Each wall is flat, endless, passes through zero and stands at right angles to its row. A trip goes straight from one point to another. Which walls does it cross, in order?

Walls:
(1): -75  28
(2): -11   1
(3):  1 29
(4):  -7 -51
Trips:
40 63 to -19  78 -> 1, 2
 74 -65 to -30   7 -> 2, 1, 3, 4
-7 -2 to -40  18 -> 3, 4
71  6 to -30  31 -> 1, 2
-66  -7 to   2 -29 -> 1, 2
-28 -14 to 61  0 -> 1, 2, 4, 3
54 -9 to -43 -19 -> 2, 1
-48 -49 to 25 -5 -> 1, 2

Walls:
(1):   5 -16  45  18 -31 -39  -4  -5  19  41   8
(2):  56   2 -10  37  -1 -28   9 -14 -48 -25   5
(3): -46  93 -10   5 -13  -5  11  47  -5   9  38
(4): -59  10  45  10 -50   2  18  44  27 -22   9
Trips:
 44 -78 -27  22  46 -28  23  21  18   7  40 to -61   5 -84  49  32 -87 -56  11  -7 -31 -15 -> 1, 3
-55 -93  70  25 -50 -29  11  41  44  48 -47 to -16  -8  61  14 -24 -37  54  37  42 -21  19 -> 3

Walls:
(1):  57  28  64  73  27 -23   2 -64 -74   8 -29  17 -18 -52  -4  89   9 -74  16 -27 -83  -7  65  10 -51  44 -25 -16 -23  21  -5 -41
(2):  14  -7 -11 -14  21 -22 -74 -34  18 -26  59   4  38 -12  -3   7 -37  55 -29 -26 -67  39 -37 -50 -69  45  18  50  -2  29 -76 -63
(3):  33  60  21   3  27 -17  34  56   7  46  10 -65   1 -22 -18 -98  43   5  31 -36  16  -8  32  -4 -14 -39 -19 -25  12  69  30  42
(4):  30  16  45 -25  17  19  35  -1  29  -2 -21  43 -30  -3  55  28  27 -56  11 -45 -16  33   6  46  40  24   1   1  -4  -5  -5 -55
Trips:
 29 -37   4 -25  -4  43 -29  -8  60  26   6 -47  25  52 -61 -33  21  -1 -49 -23  -8  14 -27  68 -42  27 -42  19 -65 -29 -88  23 to   3 -45  36 -45  52 -13 -26  35  26 -27  36   7  41  85 -25  46  25   5  26  19   8  32 -19 -25 -25  -1  34  -8  43 -99 -37  10 -> none
-23  38  71 -11 -39 -19  12  52  26  35   9  -4  30 -32  20  -9  97 -24 -24  18   8  41  14   8 -74 -32  64   3 110  13   0  17 to  48 -35 -26  25  17   2  15  31 -42 -32  49   2  37 -20 -54  73 -47 -36  50 -12  18  42 -33  60  50 -46 -36  20  27   8  22 -32 -> 1, 3
  36  -12   43   34   -2  -78   39   14   18   -2   61   -8   72   32  -40  -14  -29   24  -50  -44  -63    0  -81   45 -110   65    4   65    0  -25   -3   76 to   8 -63 -47  17 -28 -22  19 -14 -62  17   9 -13  23  47  37  29   1 -53  10 -28  33 -16  20 -56   6 -11 -35  15 -18 -37  12   2 -> 3, 2
   1  -42  -15 -100   32   -9  -66  -14  -51    3 -115   -2   39  -63   19   32    9   12   -9  -19  -17   15  -35    8   22   72   35  -64  -44    2   -4   50 to   8  37  17  12  35  -8  10 -63  49  14  29   2  -4  35  -2  18  -8 -40 -17  15 -10  -4 -23 -22  39   2  73  -7 -16  49  13 -25 -> none
 14  30  54  51  47  36 -43 -25 -13  31  -7 -33   6  11 -42 -23  10  -8  17  64  64  45   8 -22  55  16  -5 -21 -67  -7  34  14 to  50 -49 -38 -64  33   4 -15  19  58 -13  34 -16  83  70 -47  41  -2  -1 -12  22  42  16 -16  55 -32  15 -81 -24  30 -25 -21  -5 -> 1, 3, 2

Walls:
(1): -29  15 -56  34 -56   4  46   4 -15  37 -46  -5  15  34 -39  -5 -10   7 -42 -38 -49   6  46  24  41 -13  86 -71 -46 -32  82 -20  27 -47 -47  58  15 -10  31  64 -29  79   3  -1  30  11 -47  23
(2):  14 -44 -25  71  32  -7  41 -45  49  83   3   8  -9 -37 -28 119  75  22 -51   3  26 -11  11  23   2   2 -69  37 -39 -71 -14   2  23  79   4  26   1 -10  16  37   5  23 -21 -15 119  17 -77  16
(3): -62  82  63  55 -19  69 -28 -34 -29  52 -26  29   4 -30  -5 -58  44 -23 -51   2  -5 -34   1  38  -9  14  33 -11  51  48   3  24  16  -1  -3 -11  63 -13 -11 -12  38  53 -34  56  15  -5 -62  -4
(4):   1  40  -1 -34  13  43 -20  -8  47  27  47  23   8  32 -14  39  34 -21  12 -16 -54  76 -23 -12  13  21 -63 -65 -30  -1  12 -12  10  45  19 -10 -30 -56  -4   8  48  43   7 -16  40  40  35  57
(5):  15  41  42  -1 -50 -17 -19  -5  27 -59  17  22 -23  30 105 -14 -69   3 -16 -31 -55  35  47   5 -26  -1   7  -3  -1 -25 -74  13 -63   6   0  -3  10  35  23  -6  44 -19  31  27  18 -36 -23  30
(6):  82 -53  36 -20  67 -59  90  -2 -29  33 -20 -12 105  11  63 -41  15  -5  -3  19  67 -20  72 -31  15 -26  12  -1 -13   9   2 -15  10  -4 -13 -36 -10  41  55 -13   1  46  29  -8   8 -57  47  21
Trips:
  70  -42  -13  -48 -111  -31  -26   60   36  -55   12  -10  -55  -58    9  -19   10  -48   16  -97   42  -25   17  -42    9   12  -58    2   83  -57   13   15  -20  -34  -45   -8  -77  -25   17   19   10  -14  -35   48  -21  -39  -10  -17 to  -14  -13  -13   68   12   66   -4  -14  -13  -31   -5  -36   24   89   -4  -40  -11  -13 -128    3  -53   27  -78  -14   -7   11    7   45  -88   -7   49   19  -16    7  -55   58    4   55   24   25  -38   10  -48   11   14   50   17   13 -> 1, 2, 3, 4, 5
 -5  -4  23 -51  44 -29 -12  24 -27 -30  22 -54 -40 -36  58  12  10  41   0  49  23 104  -5  46 -42  70 -61   0  51 -27  36 -15  47   1  16  50  -6  10  34 -59  34  -1  56  -5 -23  52   0  15 to   52   57   36   16    3   46  -94  -66  -26   39  -17   53   -9    4  -24   22   64   -6  -33  -32   10   27  -18   -3    3 -103   88  -63  -33  -31  -67   90   10   48  -17   10  -81   31  -12   -1  -41  -68    2  -51  -13   32  -13   48 -> 2, 3, 1
  1  40  -5 -32  -2 -45   9  10  -6  24  13   5  -7  25 -93 -71  19 -38 -28 -37  47   6  65   2  11  -6  17 -42   6 -34  44 -18  64  51 -44  44  63 -39 -34 -29  30  -3  85 -18 -13 -29  11 -36 to -39  -1  64  -8  -1  -2  -7 -32   7 -39 -32   8  19 -19 -13 -21 -35   8  67 -35  18 -91 -42 -81   9 -74  37 -11   8  43  44  37  14  -1  14  13  11 -52  12 -46  -8  36  77  -8   5  51  10 -35 -> 4, 1
-15 -11 -39  -5 -13  23 -13  10 -11  -4  28 -20   6 -23   8 -39  41 -30  27  13  -4 -44   0  87  78  -1 -10 -23 -43 -18  36 -27 -69  -2  -6  18  -5 -29  53  11  26 -16  38 -28  28 -12 -12  -5 to  -19  -53   42   20   32   -9    4   70  -45  -41  -60   76   43  -53  -30    9   -7   61   14   89   26   23   30   27  -78  -28  -37   20   38   30 -113   43  -13   -5  -23  -20  -18   75  -10   11   42  -49   66  -22   -1  -20  -15   -6 -> 6, 4, 5, 1, 2
  9 -10  -3 -35  13 -37 -11 -41 -49  -3  12  13  10  53 -12  36   3  11  29 -48  27  15 -24  34  71 -55  59  11  -6 -39 -41 -41 -44  68 -38  -6  14   2 -22   9  36   7  17   1  -6 -19   0  16 to  54 -60 -43  12 -16   1 -11  -6  -4  12 -24  -2  13 -31 -19   6 -16  -6   6   0 -45 -12  18   9  -3  72 -51 -24  64   0 -52  20 -44 -63  10  42 -29  44  -8 -21 -95  26 -27  55   7 -67 -32  -4 -> 4
